Each row of a before or after table is a point. One or more steps were done to the points. Then noise was added and the rows were shuffled. The steps act on columns, c1 being the first. What was done? A step turns or swaps two columns, mirrors them in a line or flattens them onto one, adds a multiple of one to another, or multiplies or shifts one. Angles are multiples of 10 degrees, from the lower column toward the higher: turns from -170 to 170, lines from 10 to 170 but not 90. Use the fewest steps. Two steps may share a column if one is a turn and the other turns, adds or multiplies; they go together, in the order done. Otherwise the lowest column goes first.

Before:
-52	17
-5	-51
19	3
4	22
24	3
-2	-31
3	3
3	8
-10	3
25	3
-52	-2
-17	23
29	-93
-4	-25
After (14 x 2):
-2	7
-42	-38
18	-16
-18	13
10	22
8	23
8	19
-29	-2
-2	5
94	-21
28	-19
-26	-49
-4	-7
41	-29
Steps: turn c1 and c2 by 60 degrees

Before, 14 rows:
-11	-45	-33
-19	46	40
-18	18	-4
-45	32	22
28	61	34
8	52	-41
-48	56	27
-44	38	-15
-10	26	4
8	-15	7
16	13	-36
-50	-66	20
49	53	46
35	17	10
After:
0	-21	7
-6	45	42
-13	16	-4
-30	37	-12
50	62	27
-27	-43	-28
-38	32	22
22	16	-38
27	54	-40
63	50	47
-26	59	26
-3	27	7
-67	-64	22
43	23	13
Steps: add 0.3 times c2 to c1

Before, 14 rows:
-40	-10	-25	7
-12	-5	-4	38
38	-19	12	-78
-29	-30	91	65
48	-41	8	-26
33	-7	-31	17
21	-2	7	-49
-64	14	-32	2
-31	-18	46	-48
13	11	47	13
56	35	50	14
-31	-17	46	10
35	36	-6	-16
59	0	19	21
After:
-39	2	-65	3
-4	26	-40	-62
-94	-25	13	65
17	-4	45	10
-47	-4	-21	9
19	2	69	-4
1	3	-49	-7
-54	14	24	-38
-3	16	-23	-42
3	-13	13	36
-10	-6	-61	16
-48	-6	24	15
13	9	-33	-28
36	-7	-27	16
Steps: mirror c1 and c3 in the line at 140 degrees; flatten c2 and c4 onto the line at 110 degrees

Before:
-46	16	51	-15	-63	28
-34	-79	-8	24	-55	30
36	-48	9	-21	20	-6
-14	-12	30	27	31	11
-10	31	0	-63	-55	-51
12	1	56	-4	-43	32
22	36	-8	14	-8	37
-53	-17	-3	-53	-8	-2
14	-60	1	-15	-4	-55
-5	21	-28	-65	13	-66
After, 10 rows:
-47	17	52	-15	-44	30
-31	-76	-5	25	-34	31
-5	23	-26	-65	-31	-67
-11	30	1	-64	-90	-49
11	2	59	-2	-19	33
-55	-18	-3	-53	-6	-1
-12	-13	30	26	38	12
21	37	-7	13	17	36
36	-48	6	-24	15	-7
16	-60	0	-12	-41	-58
Steps: add 0.7 times c6 to c5

Before, 10 rows:
56	5	27	18	19	-45	-21	-8
-71	-15	-56	53	-27	-66	30	-39
-76	-14	3	-19	-21	59	42	9
-13	61	25	15	23	6	-8	-12
-4	26	47	-78	-18	21	6	9
-15	10	63	-54	66	-5	-3	46
-12	27	4	19	-34	-10	-37	42
-38	46	-18	-58	-17	3	-31	-14
17	-33	-47	38	2	-37	-26	-42
13	29	-8	30	35	11	56	53
After:
-7	61	19	-1	22	16	-8	-6
-16	29	4	18	-32	10	-33	36
-33	50	-19	-33	-22	-45	-34	-16
18	31	-12	9	38	25	56	58
-59	-17	7	-64	-25	13	44	5
44	3	24	52	20	-4	-24	-10
9	-31	-40	47	-3	15	-23	-41
-18	8	63	-20	74	-46	-2	45
-88	-15	-56	81	-26	18	34	-36
0	26	41	-57	-16	-57	2	9
Steps: add 0.3 times c6 to c1; turn c4 and c6 by 60 degrees

Before, 11 rows:
-37	-45	-19	-41	-17	-4	-32	-9	35
19	68	20	-9	42	-32	24	7	39
33	-4	33	33	1	20	-16	-17	25
-10	19	9	13	86	-27	46	-29	-6
-22	-5	-8	-27	-36	-2	7	-9	-8
8	-48	-22	-19	-46	-51	-26	-2	11
14	24	-29	8	-72	4	-14	-27	23
4	43	53	46	-44	-4	-60	-23	13
-20	30	12	31	82	7	15	51	-9
-12	-11	-37	17	-38	-6	-58	-23	27
55	42	16	2	-12	7	-51	-46	-13
After:
55	46	9	-3	32	4	-48	-39	-15
-38	-48	8	-42	-7	-4	-33	-19	23
21	66	26	-13	21	-33	25	34	-7
9	-47	-9	-17	-29	-45	-26	-41	20
33	2	24	31	14	23	-15	-9	-27
15	25	-6	7	-28	4	-19	-73	33
9	43	30	51	-16	-2	-59	-47	-44
-10	21	0	13	77	-29	51	49	-12
-14	-12	-6	13	-10	-5	-54	-45	37
-19	33	5	29	11	8	11	92	-10
-23	-7	-9	-30	-19	-4	4	-35	6
Steps: multiply c9 by 0.4; turn c3 and c9 by -60 degrees; turn c5 and c8 by 50 degrees

Before (10 x 11):
63	-28	13	-10	-44	-32	-35	-58	-48	-32	85
-20	-47	-2	37	-14	-35	24	-7	-37	3	5
19	-23	-6	-3	13	-26	63	-27	-24	-6	-55
3	12	24	1	31	33	-37	-30	0	13	57
10	-7	-22	3	6	36	-47	-2	5	22	15
-12	5	19	15	7	79	-3	54	15	24	19
7	31	-17	24	36	40	-19	43	16	-6	45
23	-8	-32	16	17	21	64	-36	24	32	-10
29	-61	13	44	-2	-21	20	-34	-12	-26	-14
41	-64	-9	-11	16	-7	1	-39	-43	-17	52
After, 10 rows:
-66	-28	-3	-9	-6	-31	-35	-58	-59	-33	-97
20	-49	-1	37	13	-33	25	-5	-28	5	-14
-17	-6	37	16	-10	24	64	-35	42	30	17
-17	-24	11	-6	15	-27	62	-28	-4	-7	54
-38	-64	16	-10	-42	-9	-1	-40	-44	-17	-39
-31	-60	-7	43	8	-22	18	-32	-8	-26	11
-9	11	-23	2	-53	32	-37	-33	-12	14	-33
9	5	-20	15	-15	79	-3	53	16	26	-12
-6	-8	26	3	-11	36	-47	0	-6	20	-10
-3	32	19	22	-53	36	-21	41	12	-5	-23
Steps: turn c1 and c3 by 170 degrees; turn c5 and c11 by 150 degrees; add 0.3 times c7 to c9

Before:
-20	59	-23	-32	-15	-61	35	-1	-25	0	-32	-11	44	22
25	-17	17	4	10	-19	-16	8	15	-9	-5	12	-22	29
32	3	-10	-3	-1	21	-20	9	8	-6	-35	-4	7	-2
-11	-31	-11	-30	-16	10	11	-7	-1	6	-27	0	3	-3
11	-18	-19	60	17	-13	-15	22	6	-8	-37	11	13	-6
29	-11	-21	-21	2	0	-7	-6	-40	3	-4	-22	-8	5
-95	-7	-11	14	-29	-5	-17	29	-4	9	-27	-63	-12	19
-13	80	-21	65	-3	13	59	-7	0	14	43	23	-16	-2
2	-28	78	27	7	5	-3	-2	-12	-11	-10	19	-5	65
-41	-19	16	-35	15	-3	-18	16	-9	-5	-18	19	48	27
After:
24	-20	12	2	15	17	-1	7	14	4	-6	12	-23	34
3	-26	-34	28	13	70	11	0	53	-10	-8	16	-5	34
32	6	-16	-3	-1	-18	5	13	-11	11	-31	-5	4	17
-9	81	-7	65	-2	-23	-41	-8	27	7	39	24	-21	-36
-93	-5	11	18	-28	-12	13	29	4	-37	-25	-55	-10	18
-42	-21	4	-35	17	19	19	12	16	-25	-11	22	46	23
30	-9	7	-23	4	-17	36	-10	20	8	-6	-23	-7	-17
-22	58	70	-33	-12	-1	-3	2	45	-9	-35	-14	45	-20
-13	-30	-3	-32	-13	-16	-8	-4	6	3	-32	2	4	-6
15	-18	17	66	10	-11	7	21	-15	1	-42	15	13	9
Steps: add 0.5 times c1 to c10; turn c3 and c6 by 110 degrees; turn c7 and c9 by 130 degrees; turn c9 and c14 by -50 degrees

Before (12 x 18):
-8	11	2	8	-41	24	9	5	-4	23	-17	-38	73	43	3	-8	-1	26
-55	-11	39	-9	35	-24	-18	-3	-33	-1	37	-3	9	-15	-38	19	-22	23
29	27	31	-32	16	-33	13	-24	-50	-45	-3	-2	67	13	-39	-10	12	31
10	27	-40	21	32	29	-51	30	-42	25	29	-13	16	44	-44	-17	20	35
-42	-21	-24	39	-8	2	10	2	17	-5	21	18	54	19	31	22	29	-17
-5	15	-30	-26	36	7	-36	33	5	16	38	-2	-11	52	-13	-32	1	19
-11	4	-29	6	1	-5	-64	-18	-31	10	-33	23	55	37	33	-35	-38	-10
-36	-22	6	-18	-29	-25	20	19	9	23	28	-26	-2	-5	-50	26	3	-44
-9	15	-23	-9	1	-23	14	11	1	-37	-22	45	25	0	-46	-26	-1	21
-8	22	-26	48	-38	-2	-17	-12	10	-9	-12	9	-13	-1	12	10	11	-1
-11	-46	39	9	13	48	-3	27	16	-40	-10	-39	-3	-1	11	34	-32	-6
-23	34	23	-18	33	-20	-37	0	29	-33	7	43	40	8	15	37	-22	-43
After (12 x 18):
-5	24	2	-13	-40	16	34	8	-3	26	-18	-36	74	-35	16	-7	4	26
-3	-6	-24	-21	1	5	47	15	1	-32	-21	47	29	-11	-51	18	-1	24
2	29	38	28	10	37	16	31	15	-42	-13	-37	0	36	35	-21	-36	-7
20	15	-38	-22	30	43	-94	25	-44	24	26	-17	19	-51	-23	-16	20	38
2	33	-32	-20	36	13	-94	35	6	20	39	-3	-12	-43	-9	39	1	21
-58	-5	41	16	35	-1	-76	15	-32	-1	40	-6	9	20	-43	2	-19	24
-43	29	-26	8	-6	-15	-20	16	19	-4	20	15	56	7	30	-45	29	-15
-27	8	2	28	-30	1	-20	27	8	23	30	-26	-5	23	-55	9	-1	-48
-19	-18	19	42	35	-29	-43	9	26	-33	1	40	39	-27	0	6	-22	-43
-13	-13	-26	-7	-38	-6	1	-7	9	-7	-9	12	-12	-14	10	-45	10	-1
15	-9	33	4	21	-7	19	-33	-49	-49	-3	-4	64	-27	-51	33	13	30
-19	28	-29	-37	2	-24	-19	-16	-34	11	-33	27	58	-31	26	0	-38	-9
Steps: turn c1 and c8 by -20 degrees; turn c2 and c14 by -130 degrees; turn c4 and c16 by -110 degrees; turn c6 and c15 by 30 degrees; add -1.5 times c11 to c7

Before (12 x 20):
-25	-28	-19	-36	-6	19	-47	23	-3	-29	-7	19	-10	-11	6	-27	-4	-31	-27	33
-24	-15	-20	-25	21	20	-5	24	7	-13	-22	20	-1	-23	11	-39	29	-23	1	-95
-30	-5	-23	-19	7	-33	17	22	25	-12	13	6	-8	-2	10	20	43	10	-16	31
7	-4	-21	0	14	-15	-18	28	12	-14	-5	7	6	-16	-10	-5	-13	-13	22	32
-5	-6	-6	-5	21	-39	-17	0	-3	31	-5	28	-13	30	1	82	-20	9	-28	21
0	-32	-26	3	28	13	-18	20	-6	-5	1	-5	-16	-22	4	1	-19	14	-16	-18
-18	-49	-21	-1	0	-34	-42	-67	1	33	10	18	3	15	8	-43	-17	8	9	44
1	-18	-17	-15	-12	-32	8	-32	45	-18	-8	26	-12	24	3	-43	-15	20	-7	7
9	-3	-13	-35	24	-35	22	-2	-1	34	0	7	6	-4	-10	-39	19	14	-20	-35
-26	-3	-27	-20	16	13	1	-2	-3	20	-46	-69	-2	-25	9	-36	-20	7	-13	38
31	-13	82	-2	18	2	1	28	15	-15	4	27	-13	-15	11	-29	-15	-75	-25	-23
-24	-24	-28	-1	-43	5	23	28	5	-55	1	23	25	-3	0	-16	-19	9	19	16
After (12 x 20):
-10	-16	-21	-30	20	28	-4	24	37	-10	-42	18	0	-7	11	-29	30	-25	0	-93
-11	-3	-12	-28	24	-24	20	-4	29	23	-19	6	6	-28	-11	-34	19	15	-22	-36
-7	-16	-18	-12	-14	-41	7	-32	74	-14	-27	26	-12	-3	4	-34	-16	20	-8	8
-3	-49	-21	-9	0	-37	-39	-67	31	23	-12	19	3	-12	6	-32	-19	9	8	43
0	-2	-21	2	15	-2	-17	29	40	-10	-25	6	4	-21	-8	5	-12	-15	24	34
-15	-29	-19	-42	-7	23	-45	24	27	-20	-27	20	-9	6	8	-16	-4	-31	-31	34
-10	-6	-23	-28	7	-24	18	24	54	-9	-6	5	-7	-21	9	32	42	8	-17	30
-3	-6	-6	-6	22	-49	-15	-1	25	20	-24	28	-16	-3	0	85	-18	7	-27	19
-2	-24	-26	-9	-44	5	24	26	35	-40	-21	22	26	1	-2	-3	-20	12	19	18
4	-11	84	9	19	12	2	28	44	-12	-16	25	-14	-11	10	-70	-17	-76	-25	-24
2	-32	-26	2	29	23	-17	20	23	-1	-19	-2	-16	-8	5	13	-19	12	-15	-18
-9	-4	-26	-28	16	26	2	0	27	15	-67	-67	-4	-13	10	-22	-21	6	-13	37
Steps: flatten c1 and c4 onto the line at 70 degrees; add -0.5 times c3 to c16; turn c6 and c14 by 40 degrees; shift c9 by 30; multiply c10 by 0.7; shift c11 by -20

Before (14 x 24):
21	19	-25	13	33	1	-2	-7	-20	16	-51	4	23	4	14	8	-22	-20	-19	-6	30	5	29	-30
11	-47	-16	6	6	-8	14	16	18	36	34	23	-42	14	-50	69	-11	-10	43	-33	-10	-4	-31	22
15	-23	0	-6	7	-26	11	-7	8	0	63	15	17	-2	-23	65	2	-6	42	-2	-33	-19	-20	3
8	5	16	37	1	12	-5	16	0	-1	-40	5	24	12	8	0	-17	-20	-40	2	-18	21	23	14
45	11	12	10	10	-36	-1	22	12	28	-37	-40	24	18	21	-5	-17	-52	-35	-22	1	13	12	-11
7	-34	17	30	-9	7	11	-5	28	4	47	-3	-18	-27	-51	65	-20	-29	12	-15	-4	-31	-42	-30
46	-13	18	5	-1	20	29	7	6	34	29	-1	-23	-2	-25	76	-4	-3	24	-23	-51	-49	-16	-4
4	24	-19	17	19	51	-57	30	17	0	-7	14	8	16	26	-25	-12	-11	23	-23	20	21	-65	-44
21	15	2	17	-7	9	5	68	-27	15	6	-3	7	25	7	-24	-11	-19	4	-15	45	11	22	-16
3	32	-15	-2	-25	-21	-12	35	-18	-14	-51	0	4	4	12	7	-13	-36	-16	-30	6	-10	8	-7
25	-31	-9	17	-33	-3	9	-19	19	23	36	0	7	7	-42	43	-16	14	24	-56	-27	-18	0	-11
-3	12	25	-18	1	-2	9	-22	-5	13	-26	3	-13	17	35	-24	-22	-32	-21	-13	4	9	23	-15
5	46	16	20	2	-5	6	-17	-13	16	-41	-33	18	17	13	-5	-15	-14	-4	-12	31	-2	4	31
11	51	8	-2	31	25	-52	17	-20	-5	-13	41	11	37	-32	-35	-65	-6	16	-15	20	22	-55	-39
After (14 x 24):
45	21	12	-4	11	-37	-1	22	12	29	-37	-64	23	16	11	-46	-18	-9	-50	-21	-10	13	-5	-15
6	-51	17	-10	-10	7	12	-5	28	4	48	-26	-19	-27	-35	24	-20	13	-33	-15	38	-31	18	-41
9	8	16	30	1	12	-4	16	0	0	-40	-14	23	12	6	-39	-17	16	-96	3	-11	20	-27	-26
15	-23	1	1	7	-26	12	-8	8	0	63	2	16	-2	-23	26	2	17	50	-2	33	-19	-19	7
22	14	-24	-20	33	2	-1	-7	-21	16	-50	-15	23	4	20	-33	-22	14	-39	-7	-40	5	10	-26
46	-26	18	-1	-2	20	29	8	7	33	29	-4	-24	-1	-13	36	-4	1	15	-21	39	-47	-37	-8
2	12	-15	-7	-25	-21	-13	35	-17	-13	-51	-31	3	5	33	-33	-12	19	-12	-29	-9	-10	2	0
4	26	-18	-30	20	50	-57	30	18	0	-6	-2	9	16	25	-65	-13	18	-3	-23	46	22	50	-36
-3	36	24	-23	1	-2	8	-21	-5	13	-26	-25	-12	17	12	-65	-21	19	7	-14	-22	9	-8	9
24	-41	-10	-2	-33	-2	10	-19	19	23	36	11	6	7	-31	2	-16	-8	-1	-56	14	-17	-24	-19
10	-34	7	-35	30	25	-52	17	-21	-5	-13	16	11	37	51	-75	-65	38	19	-15	38	22	46	-18
13	-49	-17	23	6	-9	14	15	18	36	34	2	-40	13	-46	29	-10	26	34	-33	32	-5	8	7
6	12	15	38	2	-4	6	-17	-13	15	-41	-28	17	18	46	-44	-15	-22	-34	-12	-19	-2	25	-2
21	7	2	-6	-6	10	5	68	-26	15	5	-19	7	25	14	-65	-12	6	-22	-15	-40	11	27	-22
Steps: swap c2 and c15; add -1.5 times c4 to c19; turn c4 and c24 by -60 degrees; mirror c12 and c18 in the line at 30 degrees; shift c16 by -40; turn c21 and c23 by 120 degrees

Before (11 x 32):
-34	-9	-35	23	1	18	-30	-22	26	8	20	6	7	21	24	-1	25	-11	11	-28	12	-13	-8	-17	-21	11	-18	29	-55	-39	-28	19
5	26	21	-36	-20	-4	0	10	-4	-29	28	18	-7	20	-7	39	-20	-19	14	-16	-30	-37	23	-2	3	-27	15	-28	-7	12	-12	-1
-13	10	19	-33	-22	-24	-11	-1	4	-25	6	5	-55	-13	22	42	13	15	16	-5	-5	-25	-5	-2	22	-24	17	-45	-2	6	-11	8
-7	27	24	5	-11	-8	15	6	-31	-11	-7	-18	-31	-21	2	6	24	16	-12	1	-6	-1	18	-3	17	-13	53	-17	12	-24	9	2
-47	3	26	-31	-4	-14	32	0	0	-26	18	-3	-35	4	13	19	-1	12	2	-8	8	-8	-4	24	33	-33	5	-10	-11	9	1	-3
6	44	10	27	-11	13	23	12	-43	21	-26	-10	-21	-31	-13	34	38	14	-33	32	9	40	27	-24	12	26	26	-17	4	36	7	2
-29	-8	33	-24	-40	-2	-3	-3	-20	-18	28	-9	-12	14	34	29	-10	-1	22	-10	-11	-35	-1	-11	51	-22	9	-10	-16	18	-24	-4
6	24	-3	27	-32	12	18	4	-44	-3	-21	-27	-44	-23	-2	31	8	14	-30	13	33	6	32	-10	0	10	18	0	20	14	22	24
15	-12	12	9	21	24	28	-47	1	18	-20	-34	-22	-21	5	-10	52	9	-25	15	64	37	-40	-36	-40	-1	26	-14	-5	-51	4	15
-2	-8	-31	22	-15	19	-10	-43	15	12	0	19	5	18	14	10	22	8	-15	-37	24	17	-10	-16	-45	44	4	33	-25	-44	-56	-6
-31	19	-1	-3	-19	13	-7	-17	-8	-43	43	23	-19	12	27	14	-4	-4	30	-18	-16	-12	-18	-4	22	-9	-29	10	-11	-24	-28	6
After:
-32	34	-1	-4	-17	14	9	-19	-9	-43	45	27	-18	13	27	12	-5	-4	-6	-19	10	-10	-17	-3	21	-30	-29	11	-13	-24	-28	5
6	-21	-3	-5	-32	12	-32	-1	-43	-4	-22	-43	-45	-24	-1	31	7	13	-33	15	-7	7	33	-10	0	14	20	1	19	16	22	23
-36	8	-33	-39	2	17	1	-40	25	9	20	-9	6	21	23	-1	23	-11	13	-28	10	-12	-6	-16	-20	-20	-17	31	-55	-37	-29	18
14	-27	10	15	19	23	-25	-73	-1	17	-19	-74	-22	-22	4	-9	53	8	0	16	3	37	-41	-36	-37	-61	25	-12	-5	-51	6	16
-2	-17	-30	-20	-15	18	-12	-96	13	12	-2	-11	4	18	15	10	23	7	3	-37	29	16	-9	-17	-46	-21	4	34	-26	-44	-57	-8
-28	19	34	15	-40	-3	22	9	-20	-17	29	4	-14	14	35	28	-10	-4	12	-12	-14	-35	-1	-10	49	-20	10	-12	-16	18	-23	-3
4	22	21	24	-19	-4	26	31	-5	-29	27	36	-5	20	-5	38	-22	-19	-19	-16	0	-36	24	-2	4	-9	16	-28	-5	13	-13	1
-12	17	18	13	-24	-23	32	14	5	-27	4	5	-58	-14	22	42	13	13	-3	-5	1	-25	-6	-1	20	-19	17	-42	-1	4	-11	6
5	-16	9	-1	-9	14	-37	3	-43	21	-28	-12	-22	-30	-14	35	38	13	-51	34	-3	40	28	-23	12	37	25	-18	5	38	8	3
-6	-2	25	8	-10	-11	-14	17	-30	-12	-8	-4	-31	-21	1	7	22	18	-28	1	-18	-2	17	-2	17	-2	53	-17	12	-25	7	3
-47	3	27	44	-4	-13	5	22	2	-27	15	-9	-33	5	15	20	-3	14	-4	-9	1	-7	-3	27	34	-29	3	-13	-13	9	3	-3
Steps: turn c2 and c19 by -70 degrees; turn c4 and c7 by -130 degrees; multiply c8 by 2; turn c8 and c26 by 40 degrees; turn c12 and c21 by 60 degrees

Before:
55	24	28	69	-33	31	-10	8	9	-4	-44	22	-34	-45	6	25	-3	23	15	-41	23	15	64	-6	-25	35	-1	-23	-15	-27	35	-72	42	-29	29	56	40	49	0	-27	-47	-67	44	5	-36	31	4	-21
-26	28	14	8	12	-38	-3	-55	-40	48	46	38	27	-7	-95	28	-15	-30	-8	13	44	31	-10	55	-46	5	-22	66	69	18	31	-60	-17	-18	62	16	-18	-6	23	47	-44	-5	58	43	-29	-44	9	44
18	31	9	62	31	8	6	18	-15	66	-13	0	-51	-79	3	43	2	8	-13	-48	-15	-28	3	17	-19	-11	6	-8	20	13	-17	-67	30	53	20	-12	-59	20	48	-51	-56	-7	21	-54	34	60	-33	27
36	0	-27	14	36	-3	22	21	50	5	32	39	42	-32	-24	35	-50	6	11	11	-20	32	-36	-12	17	1	-49	3	-6	14	6	16	57	-35	47	7	29	15	-11	60	35	25	18	47	9	-22	56	-18
51	-8	-37	17	-34	-18	-65	-25	53	-24	27	-36	26	-69	12	-8	26	-28	-7	25	43	-40	-33	-52	-37	42	8	-28	28	56	-20	9	59	-24	2	31	21	45	15	-27	-7	21	12	26	56	40	-39	14
30	-31	21	-13	24	-32	-33	18	-6	58	-36	-57	59	15	-15	42	-17	19	-17	18	2	32	-32	43	25	23	19	-16	58	70	34	-5	-29	33	38	26	-52	-25	-10	-30	16	-49	-1	-19	57	-43	69	24
-18	-52	-6	6	-32	25	-80	-16	12	-19	-36	-55	-23	21	-19	32	-26	-69	-35	31	17	-12	-34	-31	46	3	-40	70	18	-43	-59	22	-44	1	-12	-26	-37	-44	19	27	-28	-37	-29	40	-4	-3	-15	69
-5	29	38	86	-13	-73	-23	-10	6	-17	32	13	-36	19	-8	47	35	23	14	4	-21	16	-12	50	-17	-57	-20	-24	45	50	-50	8	-22	16	-22	-25	16	11	-37	32	0	-31	-2	-38	-31	56	-35	-35
After (8 x 48):
56	22	27	69	-31	29	-13	8	8	-6	-42	-13	-34	-47	9	24	-1	25	15	-42	23	17	67	-4	-26	2	1	-21	-36	-10	38	-75	43	-31	-59	-13	41	3	1	-29	-47	-69	44	10	-32	-38	6	-21
-19	-51	-11	4	-30	31	-89	-13	9	-17	-37	50	-23	22	-22	30	-22	-68	-35	33	15	-13	-39	-35	47	17	-40	69	13	-21	-62	27	-49	-3	27	6	-42	-1	23	27	-26	-33	-28	42	-4	24	-17	74
23	34	7	61	31	10	4	17	-15	67	-10	19	-51	-76	3	42	-1	8	-13	-51	-18	-28	6	17	-19	18	4	-13	5	7	-18	-72	30	53	-4	21	-54	-4	49	-49	-56	-3	21	-59	36	-59	-33	28
35	0	-29	12	34	-4	21	24	47	7	30	-44	45	-28	-29	32	-48	7	12	9	-24	33	-40	-10	17	-21	-52	3	22	7	9	16	55	-32	-36	38	46	2	-12	62	31	21	17	54	8	5	60	-19
51	-12	-36	19	-31	-16	-67	-23	52	-23	27	46	28	-67	12	-8	25	-32	-6	28	44	-36	-34	-52	-33	27	6	-28	7	21	-22	5	59	-27	-23	-16	15	1	18	-24	-8	22	11	22	56	-26	-38	19
31	-30	19	-13	23	-32	-39	17	-6	54	-39	40	59	18	-14	43	-18	23	-18	14	2	33	-32	47	27	63	20	-20	5	25	36	-11	-32	33	-43	9	-39	-5	-9	-35	16	-50	-1	-19	62	61	74	19
-3	32	38	86	-12	-69	-24	-13	7	-16	34	9	-37	20	-11	48	38	23	16	7	-18	20	-16	51	-17	7	-19	-22	74	19	-50	11	-23	16	36	-3	10	-3	-39	36	5	-31	-4	-35	-29	-55	-35	-32
-24	32	12	7	8	-34	-9	-57	-40	47	48	-53	31	-8	-91	30	-17	-26	-10	12	43	30	-11	57	-48	80	-18	63	6	9	29	-62	-17	-14	-50	37	0	0	21	49	-43	-5	60	42	-28	29	9	46
Steps: add -0.7 times c9 to c26; turn c26 and c29 by -60 degrees; turn c12 and c46 by -160 degrees; multiply c30 by 0.4; add 0.3 times c35 to c37; turn c35 and c36 by 130 degrees; multiply c38 by 0
